Each wall is flat, endless, passes through zero and stands at right angles to its row. A trip goes straight from one point to another. Which walls does it cross, in order?

Walls:
(1): [2.58 1.76 1.78]
(2): [-2.27  1.33 -4.24]
(3): [-1.07 -2.51 -0.86]
(4): [-2.45 -3.04 -3.18]
(5): [ 0.72  1.44 -0.30]
(6): [-2.97 -1.52  3.14]
Trips:
[ 0.84 -0.79 -5.38] to [-1.41 -0.04 -3.04] => 5
[ 1.05 -2.55 -2.69] to [ 4.23 -2.68  0.40] => 2, 1, 4
[3.49 0.14 1.03] to [0.60 3.14 0.13] => 2
[-0.47  3.55 -0.63] to [ 1.45  0.19 -3.87] => 4, 1, 3
[ 0.12  0.22 -2.24] to [-2.56  0.20 -0.42] => 5, 6
[-3.57  3.40  3.08] to [0.94 2.58 0.41] => 6
[ 2.05 -1.19 -2.46] to [-2.75 -0.52 -0.34] => 5, 6
[-0.57 -3.75  2.37] to [-0.01  0.77 -3.66] => 2, 6, 5

Walls:
(1): [ 0.71  0.77  0.87 -1.32 -1.84 -1.99  0.21 -3.24  1.55]
(2): [ 2.23  0.76  2.24 -1.17 -0.36  4.62 -5.25  3.07 -1.66]
(3): [-1.67  0.99 -0.09 -0.60 -1.83 -1.75 -3.16  3.12 -0.78]
(4): [-2.05  1.20 -1.51 -0.73 -1.69  2.06  1.15 -0.42  2.01]
(5): [-0.96  2.93 -1.89 -1.68  0.94  2.74 -0.04  1.46  2.52]
(6): [ 2.07 -2.16  1.71  1.29 -0.72  2.05  0.35  0.37 -2.47]
Trips:
[ 0.64  0.17 -2.48  3.46 -0.95  2.14 -2.62  2.77  2.41] to [-2.22  3.58  1.63 -0.17  2.58  1.46  4.32  3.16 -1.35] => 6, 3, 2
[ 3.29  3.05  2.14 -2.03  0.49 -2.04  2.65 -2.74 -2.21] to [-2.34 -0.35 -3.00 -1.31  1.37 -2.48  0.67 -1.86  0.22] => 6, 4, 5
[-0.17 -3.65  0.93 -0.09 -1.47 -1.59  2.47 -1.39  0.21] to [-1.38  2.96 -1.20  3.73 -0.13 -2.61 -1.76 -0.41 -2.10] => 3, 6, 1
[ 4.03  0.20  0.53 -0.92  2.80  4.78  3.37 -0.34 -2.11] to [-1.14 -0.56 -3.15 -3.58 -2.74  2.18 -0.89 -1.58 -1.77] => 4, 1, 3, 6
[ 2.26 -1.78  6.49  1.67 -2.02 -3.15  2.28  3.04  0.78] to [ 4.60  0.45  2.77  1.41 -2.77  4.06  2.27  1.63 -1.54] => 2, 3, 1

Walls:
(1): [-0.16  2.47 -1.41 -0.22 -3.55  0.02 -3.95 -1.94 -2.00  1.10 -2.66  0.95
  0.23  2.32 -0.51  4.00 -1.81 -1.60]
(2): [ 2.61  2.11  3.40 -2.64  4.87 -1.21 -3.15  2.19 -1.66 -1.53  0.01  4.04
 -3.91 -1.96  5.14 -0.91  0.48 -1.20]
(3): [ 3.14  0.33 -2.85  1.33  4.18 -2.70  2.83  1.69  1.10  2.67 -1.03 -0.70
  0.77  0.00  3.01 -4.80 -3.23 -0.69]
(4): [ 5.28 -1.68 -1.27 -5.38 -1.75 -1.35 -2.71  0.03 -0.33  0.88  0.22 -0.39
 -0.26 -4.81 -0.98  0.91  3.53  0.38]
(5): [-0.30 -2.45  2.75 -0.42 -1.32 -1.63  2.43  0.09 -0.47 -0.15  0.45  3.44
  0.01  0.69 -1.50  1.46 -3.40 -1.79]
(6): [ 2.62 -0.89 -0.75  1.14  1.15  1.01 -2.11 -1.25 -0.75  1.99  0.57  0.04
 -0.75  3.59  1.77  0.80  1.94  0.00]
(7): [-1.96  0.90  3.88 -2.54 -3.87 -1.09  1.96  0.88  2.89 -0.38  4.06  3.97
  0.35 -3.85  3.03 -0.79  4.64  0.83]
(8): [-1.54 -1.04  0.61  1.16 -0.74  0.46  1.85 -2.96 -1.18  3.13  2.38  2.05
  1.38 -1.67 -0.20  0.09  0.89 -0.95]
(9): [-2.51 -2.51  1.10  0.41  5.87 -0.46 -2.47  3.33 -0.31 -3.18  0.35 -0.18
  1.93  0.21 -1.33  2.54  0.09  0.76]
(10): [-3.59 -5.91 -2.07  0.99  0.53  0.48  2.58 -2.81 -2.81 -0.70 -1.41  0.61
 -0.52 -1.84 -0.41 -1.75  1.88  2.05]
Trips:
[ 3.20  4.21  0.04 -1.71 -1.16 -1.90  0.11 -1.95 -4.36 -2.02  2.36  2.89
  0.50  1.00  3.29 -1.32  3.92 -4.47] to [-2.07 -0.72  1.30  0.36 -0.17  0.46 -0.82 -0.65 -0.33 -0.57 -2.86 -1.47
 -1.50  0.73  2.43  0.32  0.12 -0.20] => 8, 4, 10, 7, 9
[ 3.95 -0.11 -4.28 -0.22  1.45 -1.65  2.23 -0.86 -0.20  1.44 -0.12 -2.03
 -0.55  3.62  1.31  3.74 -0.62 -0.91] to [-0.60  3.12 -2.91  0.68 -0.82  1.45  1.29  1.81  2.92  0.66 -0.92  2.02
  0.15  1.29 -0.39 -1.84 -1.75 -0.20] => 4, 6
[-4.29 -4.39 -0.34  1.16  1.86  1.26 -1.72  0.29  2.09  0.43  3.81  2.51
 -2.56  1.66  2.37 -2.30 -0.87  3.22] to [ 0.04 -0.74 -3.22 -4.66  6.37  1.21 -0.05 -1.55 -0.35  1.09  1.44 -2.37
  2.67 -0.04  1.21 -2.70 -0.06 -2.94] => 5, 7, 4
[-0.28 -3.54 -2.98  3.19  1.16 -2.33 -0.41 -3.43 -2.53 -0.19 -2.30  2.58
 -1.92  3.10 -2.00 -0.60  1.52 -2.10] to [-1.46 -0.04  1.44  2.52  4.90 -0.32 -1.07  0.54 -3.31 -0.92  1.55  0.22
 -0.08  2.69  3.47 -0.23 -1.48 -1.88] => 2, 1, 8, 10
[ 1.79 -3.24 -1.59  1.47  0.03  3.13  2.94 -4.33  2.20 -1.68 -3.71  0.18
 -0.33 -0.77 -1.83 -2.79 -2.12  1.65] to [-1.16  2.48  1.86  0.72 -0.61 -3.91 -1.15  0.55  5.38  2.80  1.70  0.00
 -1.07  1.82 -0.18 -2.41  0.06 -3.15] => 10, 7, 2
